Each row of a before or after table is a point. One or more steps were done to the points. Then noise was added and the rows were shuffled. The steps act on how far a point lies along the listed directions, d1 being the first. What was done? A step turns or swaps two directions, mirrors them in a line or flattens them onto one, adds a multiple of one to another, or multiplies one. Angles are multiples of 10 degrees, from the lower direction toward the higher: turns from -170 to 170, lines from 10 to 170 but not 90. Use the fewest steps. Two steps may share a direction if one is a turn and the other turns, adds or multiplies; they go together, in the order done. Otherwise the lowest direction goes first.
In the rows, zero is written as 128.

Directions:
(1): [117 173 123]
(2): [143 126  84]
Before (11 x 3)
[[111 118 177]
 [120 127 171]
 [136 135 166]
 [139 144  82]
 [107  99 167]
 [146 141 143]
 [157 116  53]
 [116 137  85]
 [149 140  94]
 [124 121 127]
 [132 129 158]]
After (11 x 3)
[[108 174 132]
 [122 128 131]
 [152 143 130]
 [122  87 110]
 [138 166 131]
 [132 158 131]
 [122 173 128]
 [151  94 127]
 [145  83 117]
 [ 96 165 145]
 [146  51 149]]
Steps: turn d1 and d2 by 90 degrees

Directions:
(1): [167 156 151 120]
(2): [138 100 130  84]
(3): [160 122  86 137]
(4): [145  93 152 156]
Before (8 x 4)
[[ 85 135 133 125]
 [152 120 102 119]
 [157 130 169 159]
 [128 125 177  94]
 [152 153 123  87]
 [131 150 135 174]
 [127 132 135 179]
 [147 106 125 128]]
After (8 x 4)
[[125 132 135 179]
 [114 129 199  92]
 [ 76 136 146 121]
 [152 132 174 159]
 [157 150 120  89]
 [132 148 134 174]
 [163 118  86 123]
 [154 104 117 128]]
Steps: multiply d3 by 1.6

Directions:
(1): [141  86 145 147 157 158]
(2): [109  91 150 102 125  91]
(3): [ 96 108 111 122  92 162]
(4): [119 152 177 105 126 153]
Before (10 x 6)
[[131 152 164 105 129 122]
 [127 152 151 113 129 152]
 [ 79 118 118 108  89  86]
 [139 116 118 131 161  88]
 [109 163 152 117 124 140]
 [169 175 137 124 130 110]
 [120  89 190 112 137 122]
 [111 161  98 101  68  97]
 [122  91 114 135 139 140]
 [130 139  98 164 119 196]]
After (10 x 6)
[[111 111 141  90  85 113]
 [155 125 189 132 163 121]
 [141 186 116 142 141  83]
 [116 142 151 109 124 153]
 [121 141 165  99 119 123]
 [140 189  98 116  90  97]
 [115 121  97 155 108 197]
 [103 161 152 114 117 141]
 [144 115 113 149 152 136]
 [121  96 117 121 147  88]]
Steps: mirror d2 and d3 in the line at 140 degrees

Directions:
(1): [134 149 159 111 144  99 169  92]
(2): [118 159 118 112 118 180 165 139]
Before (13 x 8)
[[107  79 110 159 119 167  56 172]
 [121 109 143 154 138 104  95 120]
 [140 139 114 132 149 139 142 115]
 [156 131 167 135 144  67 108  95]
 [143 130 168 104 156  78 146  90]
 [141 128 142 105 151  94 150  78]
 [125  78 138 137 134  54  79 118]
 [142  87 112 152 118 126 102 161]
 [128 162 140  99 146 165 192 119]
 [143 104 102 145 132 106 116 132]
 [138 187 134  90 132 189 201 109]
 [124  95 119 145 114 122  72 155]
 [134  96 122 147 148  97  81 109]]
After (13 x 8)
[[131 158 148  99 153 147 190 110]
 [140 106  98 144 129 115 117 137]
 [128 102 106 147 138 130  81 126]
 [140 138 114 133 149 136 140 114]
 [143  84 116 152 121 118 101 157]
 [145 180 151  91 142 154 200  89]
 [143 142 137 133 124 131 110 130]
 [113  88 112 135 116 111  81 147]
 [125  93 122 145 116 115  72 152]
 [114  72 129 159 132 128  54 151]
 [131 140 140 103 138 137 147 121]
 [116 114 131 153 130 130  95 133]
 [132 134 120 104 137 141 153 101]]
Steps: flatten d1 and d2 onto the line at 40 degrees

Directions:
(1): [124 149 116 145 122 107 198 125 121]
(2): [131 140 186 133 111 150 143 153 164]
(3): [117 155 136  93 143  76 116 163 132]
(4): [163 104 149 162 164  92 126 114 144]
(5): [123 126 121 174 133 135 117 184  98]
Before (13 x 9)
[[143 127 131 126 115 130 149  96 136]
 [152 111 120  98 108 138 100 102 152]
 [132 131 165  70  86 157 122 116 174]
 [132 147 141 105 131 136 117 135 139]
 [ 81 154  80  95 108  91 132 168  80]
 [ 89 161  59  94 125  91 144 139  70]
 [119 142 109 100 113 162 148 113 135]
 [105 160  86 120 116 135 156 151 109]
 [111 137  55 120 122 130 151 113  91]
 [145 105 151 129 132 159  84 102 143]
 [ 92 163  80 108 124 111 160 188  87]
 [112 140 158 132 106 155 117 131 147]
 [138 137 183 120 130 125 125  89 196]]
After (13 x 9)
[[101 164 185 103 100 154 111 197 140]
 [146  91 101 140 115 153 107 108 118]
 [111 158 116 130 112 150 147 167 125]
 [155 119 121 116 122 108 109 131 141]
 [ 98 131 176 106  82 179  83 194 140]
 [144 122 136 131 132 166  96 124 130]
 [140 133 115 140 133  92 167 115 119]
 [107 143 150 113  97 189 122 191 133]
 [105 179 125 109 125  98 170 185 132]
 [120 147  99 124 137 127 162 142 115]
 [113 123 102 149 118 140 119 108 111]
 [151 100 117 164 150 122 113  60 144]
 [136 122 113 123 147 107 109 105 118]]
Steps: add -1.5 times d3 to d1; turn d2 and d3 by -120 degrees; flatten d4 and d5 onto the line at 150 degrees

Directions:
(1): [145 161 123 153 158 135  96 105  87 162 104]
(2): [133 159 146 112 165  99 177 125 129 106  95]
(3): [114 168  78  96 127 145 130 169 106 122 139]
(4): [132 111 131 133 131 114 121 188 147 167  86]
Before (10 x 11)
[[136 172 127 139 145 129 104 100  77 139 133]
 [130 174 111 124 172 131 146 157 127 139  82]
 [121 163  98  76 157 115 168 138 101  97 128]
 [133 127 173 104 162  91 176  78 150  86 132]
 [145 191  97 114 185 143 129  85  88 161 100]
 [148  88 144 155 109 133  81  86 130 138 163]
 [127 102 104 151 121 154  76 133 106 190 117]
 [143 159 133 130 131  91 160 164 131 141  91]
 [143 161 109 119 139 129 137 172  97 116  78]
 [139 157  99 110 111 138 124 121 134  98 160]]
After (10 x 11)
[[151 132 128 150 129 137 103 147  96 139  82]
 [146 145 126 121 118 126 135 106 142  96 152]
 [139 145 128 121 166 115 132  93  90 130 112]
 [109  67 107 128  87 151 101 155 145 158 143]
 [130 133 124 144 107 146  78 103  96 145 162]
 [130  97 123 112  96 132 118 124 145 103 180]
 [138 147 119 157 157 143 101 134 124 165  92]
 [152 159 132 153 134 104 130 147 114 166  91]
 [142 136  94 141 136 167  74  72 103 183 138]
 [142 176 138 109 183 110 140  80  99 118 121]]
Steps: turn d1 and d2 by -60 degrees; multiply d3 by 0
